Each row is a point. The points of each table are mixes of a few directions, plus a little noise. How many directions does each table use, and how many do they share? Where both have some left over, give the other angles between the two spaces (their principal angles), to ten degrees, smallest first.

First (6 x 2)
-.01	.01
.43	-.32
-.21	.16
.35	-.26
-.11	.08
-.45	.34
Second (5 x 2)
.27	-.21
-.24	.19
-.30	.22
-.19	.15
.46	-.35
Directions: first 1, second 1, shared 1

First (7 x 6)
.43	-.21	-.13	-.48	-.21	.52
-.43	.21	.12	.48	.21	-.52
-.09	.04	.03	.10	.04	-.11
.08	-.04	-.02	-.09	-.04	.09
-.15	.07	.04	.16	.07	-.18
.47	-.24	-.13	-.53	-.23	.58
-.32	.16	.09	.36	.15	-.39
Second (7 x 6)
.10	.24	.33	.20	-.05	-.18
-.19	-.25	-.62	-.57	.01	.27
.17	.20	.20	-.07	-.11	.00
-.28	.43	-.13	-.30	-.06	-.31
.14	.16	.34	.30	-.19	-.31
.12	-.35	.21	.47	.36	.37
-.07	-.42	-.33	-.02	.04	.16
Directions: first 1, second 4, shared 1

First (9 x 11)
-.11	.02	-.17	.07	-.22	-.08	-.28	.17	-.38	.31	.55
-.15	.15	-.06	.34	.02	.31	.42	-.46	.24	-.46	-.24
.06	-.15	.09	-.53	.47	.24	.04	.39	-.31	-.08	-.28
-.02	-.07	-.35	-.12	.46	-.01	-.18	.33	-.13	-.21	.01
-.03	.08	.40	.15	-.46	.08	.27	-.39	.22	.05	-.14
-.47	.03	.18	.21	-.16	.32	.23	-.09	.26	-.85	-.39
.12	.01	-.27	.24	-.08	-.48	-.34	.03	.20	.24	.30
.28	-.03	.39	-.21	-.25	-.14	.04	-.10	.03	.53	-.04
.31	-.04	-.21	-.14	.22	-.24	-.20	.13	-.15	.48	.24
Second (9 x 11)
.19	.35	-.15	.16	.22	.01	-.14	-.15	.30	.22	.25
-.21	-.52	-.43	.27	.16	-.16	-.29	-.53	-.14	-.19	.34
.29	.26	-.05	.01	-.44	-.28	.58	.52	-.11	.26	-.36
.13	-.41	.08	-.03	-.22	-.12	-.02	-.09	-.38	-.37	-.02
-.58	.09	-.07	-.07	.19	.17	.07	.14	.26	.31	-.15
.65	.10	-.25	.26	-.31	-.42	.23	.02	-.19	.02	.08
-.45	-.29	.35	-.26	.34	.44	-.48	-.28	.05	-.32	.11
-.28	.33	.40	-.34	.03	.33	.16	.43	.22	.20	-.34
.27	.09	.13	-.02	.01	.03	-.11	-.06	-.01	-.11	.10
Directions: first 5, second 4, shared 1; angles 60, 80, 90

First (11 x 18)
.22	.11	.05	-.38	-.04	.33	.02	.13	.28	-.19	.47	.03	.52	.04	-.40	-.27	.50	.04
.06	.03	.01	-.11	-.01	.10	.01	.04	.09	-.06	.14	.01	.15	.01	-.12	-.08	.15	.01
-.28	-.14	-.07	.49	.05	-.42	-.03	-.17	-.36	.25	-.60	-.03	-.67	-.06	.50	.35	-.63	-.06
-.18	-.09	-.04	.32	.03	-.28	-.02	-.11	-.24	.16	-.39	-.02	-.43	-.04	.33	.23	-.41	-.04
.05	.03	.01	-.09	-.01	.08	.01	.03	.07	-.05	.11	.01	.12	.01	-.09	-.06	.12	.01
.14	.07	.03	-.24	-.02	.21	.01	.08	.18	-.12	.29	.02	.33	.03	-.25	-.17	.31	.03
-.11	-.05	-.03	.19	.02	-.17	-.01	-.06	-.14	.10	-.24	-.01	-.26	-.02	.20	.14	-.25	-.02
.20	.10	.05	-.36	-.04	.31	.02	.12	.27	-.18	.44	.02	.49	.04	-.37	-.25	.46	.04
-.12	-.06	-.03	.22	.02	-.19	-.01	-.07	-.16	.11	-.26	-.01	-.30	-.02	.23	.16	-.28	-.03
.10	.05	.02	-.17	-.02	.15	.01	.05	.13	-.09	.21	.01	.23	.02	-.18	-.12	.22	.02
-.08	-.04	-.02	.14	.01	-.12	-.01	-.05	-.10	.07	-.16	-.01	-.18	-.02	.14	.10	-.18	-.02
Second (11 x 18)
.07	-.15	-.03	-.11	-.01	-.07	.05	.13	.19	-.12	.13	-.01	.11	-.08	-.20	-.02	.08	-.01
-.38	-.05	.02	-.64	-.11	-.94	.41	.65	.63	.33	.27	.25	.41	-.19	-.10	-.02	-.24	-.39
-.28	.36	-.01	.12	.10	.21	-.16	-.43	-.05	-.03	.11	.09	.06	.32	.10	-.32	.03	.08
.31	-.31	-.01	.02	.12	-.32	.05	.17	.10	-.21	-.19	-.17	-.10	-.31	-.18	.29	-.22	.35
.24	.17	.13	-.23	-.02	.11	.05	.19	-.06	.08	.00	-.04	.19	-.08	.01	.10	.10	.13
-.06	.20	.02	.27	-.08	.48	-.14	-.27	-.43	.17	-.14	.01	-.22	.21	.32	-.03	.12	-.16
.07	-.18	-.02	.06	-.04	-.10	.04	.11	-.05	.03	-.13	-.05	-.14	-.12	.03	.16	-.08	-.05
-.24	.41	.04	.09	.00	.32	-.12	-.33	-.19	.14	.06	.10	.04	.31	.23	-.24	.09	-.06
-.10	-.04	-.07	.04	.00	.13	-.05	-.13	.12	-.14	.19	.04	.06	.12	-.15	-.21	.16	-.08
.01	-.16	-.06	.21	.09	-.12	-.06	-.12	-.04	-.13	-.16	-.07	-.21	-.05	.00	.09	-.18	.15
.35	-.24	-.01	.17	-.05	.29	-.06	.04	-.21	-.12	-.15	-.16	-.20	-.13	-.06	.20	.13	.05
Directions: first 1, second 5, shared 1

First (9 x 32)
.00	.06	.02	-.10	.06	-.07	-.09	-.06	.01	-.07	.02	.09	.14	.07	.11	.02	-.10	-.10	.00	.02	.05	.06	.00	-.04	-.04	-.04	.04	.04	-.11	-.02	.05	-.11
.19	-.10	.13	.03	-.21	-.12	.09	.16	-.12	.01	.14	.12	.00	-.04	-.32	.13	.26	.01	-.01	-.06	-.02	-.03	.36	-.18	.02	.00	-.04	-.06	.14	-.02	.03	-.06
-.03	.03	-.02	-.02	.05	.01	-.03	-.04	.02	-.01	-.02	-.01	.02	.02	.07	-.02	-.06	-.02	.00	.01	.01	.01	-.06	.03	-.01	-.01	.01	.02	-.04	.00	.00	-.01
.20	-.17	.11	.15	-.28	-.04	.21	.23	-.14	.09	.12	.02	-.16	-.12	-.46	.12	.39	.13	-.01	-.08	-.08	-.10	.37	-.14	.07	.05	-.09	-.11	.27	.00	-.03	.06
.05	.11	.08	-.25	.09	-.19	-.21	-.10	.00	-.17	.08	.26	.35	.16	.18	.08	-.17	-.25	-.01	.03	.12	.13	.09	-.14	-.09	-.11	.08	.09	-.23	-.04	.13	-.28
-.26	.16	-.18	-.07	.30	.14	-.15	-.23	.17	-.04	-.18	-.14	.03	.07	.47	-.18	-.38	-.04	.01	.08	.04	.06	-.49	.23	-.04	-.01	.07	.09	-.21	.02	-.02	.06
.21	-.05	.17	-.09	-.16	-.20	-.01	.11	-.11	-.07	.17	.24	.17	.04	-.23	.17	.18	-.11	-.02	-.04	.04	.03	.39	-.24	-.02	-.05	.00	-.02	.03	-.04	.09	-.19
.15	-.15	.08	.15	-.23	-.01	.19	.19	-.11	.10	.09	-.02	-.18	-.12	-.39	.08	.33	.14	-.01	-.07	-.08	-.09	.28	-.09	.07	.05	-.08	-.10	.24	.01	-.05	.09
-.50	.13	-.40	.19	.40	.47	.00	-.27	.28	.14	-.40	-.55	-.37	-.08	.57	-.40	-.45	.24	.04	.11	-.09	-.06	-.94	.56	.04	.11	.01	.04	-.08	.08	-.20	.44
Second (11 x 32)
.04	-.03	.00	-.18	.24	-.22	-.14	.05	-.10	-.02	.01	.25	.15	.02	.34	-.26	-.23	-.08	-.18	.09	.07	-.09	-.24	.10	.15	-.06	.06	.14	-.10	-.07	-.31	-.02
.03	-.13	.00	.14	.05	.19	.16	.10	.07	-.05	.12	-.22	-.41	.13	-.29	.00	.21	.10	.13	-.08	-.33	.05	-.15	.04	.01	.23	-.21	-.09	-.01	.05	-.26	.06
-.23	.36	.16	-.01	-.39	.14	.01	-.10	-.21	.35	-.26	.35	.09	.06	.11	-.25	.18	-.37	-.14	.38	.21	.31	.53	-.03	-.15	.00	.24	.23	-.03	-.17	.48	-.28
-.03	.00	-.06	-.06	.22	.14	-.01	-.08	.13	-.12	.06	-.16	-.21	.18	.07	-.04	-.05	.00	.07	-.04	-.23	.12	-.32	.04	-.02	.14	-.14	-.05	-.21	.04	-.17	.02
.02	-.04	-.09	-.11	.28	-.10	-.15	-.08	.15	-.23	.06	-.09	.16	.05	.18	.11	-.29	.04	.07	-.13	.02	-.07	-.32	.03	-.01	-.07	-.02	-.03	-.13	.07	-.10	.02
.16	-.16	-.01	.05	-.05	-.05	.15	.15	-.11	.12	.06	-.02	-.20	-.16	-.11	-.08	.18	.20	-.13	-.05	-.09	-.15	.02	-.02	.19	.02	-.10	-.11	.18	.00	-.22	.24
.28	-.39	.06	.17	-.12	-.32	.12	.39	-.18	.02	.14	.07	.06	-.33	-.35	.09	.14	.30	-.05	-.16	.09	-.47	.14	.01	.24	-.10	-.01	-.05	.46	.02	-.34	.19
-.14	.29	-.06	-.07	-.19	-.05	-.19	-.32	.14	-.04	-.19	.00	.57	-.14	.20	.37	-.25	-.11	.07	-.04	.45	.06	.35	-.16	-.25	-.33	.26	-.01	-.01	.04	.79	-.11
-.01	-.05	.01	-.04	.20	.11	.04	.05	-.01	-.01	.07	-.02	-.32	.20	.04	-.25	.06	-.04	-.02	.08	-.28	.11	-.30	.11	.07	.22	-.15	.03	-.17	-.03	-.38	-.01
-.09	.25	-.04	-.06	-.14	.20	.06	-.22	-.01	.20	-.14	-.03	-.10	.00	.15	-.07	.10	-.07	-.12	.11	.01	.23	.18	-.09	-.06	.00	.01	-.07	-.10	-.04	.34	.06
-.02	-.10	.03	.17	-.08	-.03	-.04	.07	.13	-.22	.06	-.13	.19	-.01	-.34	.37	-.04	.03	.30	-.16	.09	-.11	.11	-.02	-.17	-.05	.05	.00	.14	.10	.16	-.16
Directions: first 2, second 5, shared 1; angles 50

First (8 x 32)
.01	-.35	-.04	-.07	-.32	-.17	-.07	.03	.27	.18	-.23	-.20	.27	.02	.02	.02	.07	-.15	-.20	-.29	.38	-.20	.15	-.71	-.18	-.35	-.44	-.27	.06	-.01	.03	-.16
-.01	.09	.10	-.06	.26	.17	-.06	-.08	-.12	-.09	.09	.07	-.14	-.08	.05	.10	-.13	.10	.10	-.02	-.19	.13	-.09	.52	.16	.07	.31	.21	-.02	.04	-.19	.10
.07	.29	-.18	-.14	.24	.20	.01	.06	-.04	-.44	.43	.31	-.18	.10	.30	.08	.14	.06	.20	.65	-.22	-.12	-.12	.43	-.24	-.05	.43	.00	-.25	-.09	.31	-.23
.11	-.17	.13	.03	-.33	-.02	-.18	.03	.18	.11	-.21	-.03	.15	-.06	.09	-.16	.00	-.09	-.12	-.34	.12	.14	.05	-.33	.08	-.09	-.22	-.13	-.09	-.12	-.22	-.15
-.06	-.28	.19	.17	-.31	-.12	.12	-.13	.14	.53	-.34	-.12	.01	.25	.15	.04	.25	.11	.08	-.14	.31	-.11	.22	-.32	-.20	-.10	-.42	-.21	.13	.17	-.17	.22
.13	-.23	.21	.21	-.62	-.10	-.09	.01	.27	.34	-.35	.01	.15	.13	.24	-.27	.24	-.04	-.04	-.24	.24	.12	.16	-.56	-.08	-.05	-.46	-.30	-.12	-.10	-.24	-.12
-.19	.20	-.18	-.23	.78	.07	.06	-.04	-.37	-.31	.28	-.16	-.11	-.30	-.50	.31	-.47	.01	-.07	-.06	-.28	-.02	-.20	.64	.32	.12	.49	.47	.28	.16	.11	.26
-.05	.46	-.23	.10	.31	-.03	.21	.11	-.33	-.33	.33	.12	-.15	-.05	-.34	-.12	-.10	-.01	.05	.43	-.36	.05	-.16	.33	.14	.45	.31	.22	.03	-.05	.38	.08
Second (11 x 32)
.04	-.02	-.04	-.09	-.34	-.20	-.29	.19	-.07	-.32	-.04	-.23	.00	-.14	-.02	-.30	-.26	-.38	-.37	.08	.00	.05	-.16	-.26	-.07	-.12	-.07	.26	.04	-.24	.12	.20
.16	.05	.10	.10	-.17	.12	.08	-.14	.12	.46	.01	.11	-.14	.15	-.29	.26	.42	.29	.26	-.29	-.17	-.05	.34	-.12	.27	-.03	.09	-.30	-.36	.04	-.10	-.36
-.03	.22	.08	.42	-.09	.20	.26	.07	.14	.36	.10	.34	-.03	.21	-.13	-.36	.22	.19	.25	.03	-.38	.25	.22	.09	.27	.21	-.14	-.40	-.30	-.12	-.28	-.18
-.03	-.07	-.15	.04	.94	-.04	.16	.06	-.29	-.38	.24	.19	.57	.20	.37	.03	-.26	.09	-.31	.28	.47	-.21	.08	.01	-.11	-.07	.50	.14	.28	.07	.02	.06
.01	-.19	-.03	-.01	-.21	.23	-.34	.04	.21	-.49	.05	-.06	.18	-.32	.14	-.36	-.59	-.33	-.26	-.02	.01	.15	-.42	-.05	-.10	-.10	-.36	.03	.14	-.46	.03	.18
-.18	.10	.09	-.01	-.31	.06	.17	-.09	.17	.34	-.19	-.04	-.42	-.10	-.08	.06	.24	.07	.43	-.02	-.28	.18	-.13	.38	-.04	.24	-.38	-.08	.02	.23	-.04	.06
-.16	.39	.04	.11	-.31	-.48	.28	.25	-.24	.44	-.19	-.06	-.42	.25	-.22	-.24	.53	-.01	.12	.23	-.35	.15	.28	.06	.07	.25	.06	.13	-.17	.30	-.05	.09
.27	-.11	-.08	-.14	.27	-.27	-.22	.07	-.32	-.24	.14	-.12	.33	.16	-.04	.24	-.02	-.04	-.48	-.07	.38	-.35	.29	-.57	.05	-.34	.61	.22	-.08	-.07	.14	-.11
-.02	-.49	.00	-.34	.22	.67	-.19	-.51	.48	-.31	-.03	-.04	.09	-.52	.31	.58	-.51	.09	.33	-.33	.31	-.09	-.63	.45	-.30	-.09	-.48	-.14	.43	.00	.09	.02
.05	-.05	-.01	-.11	-.05	-.08	-.10	-.01	-.03	-.05	-.03	-.11	-.01	-.04	-.03	.09	-.02	-.05	-.09	-.05	.07	-.07	-.01	-.10	-.03	-.08	.06	.09	.01	.00	.08	.01
-.10	.15	.00	.02	.05	-.21	.20	.07	-.15	.19	-.07	-.01	-.14	.13	-.03	.00	.26	.06	.09	.13	-.06	.01	.13	.11	-.01	.12	.10	.08	.01	.24	.00	.05
Directions: first 5, second 5, shared 0; angles 30, 30, 60, 70, 80
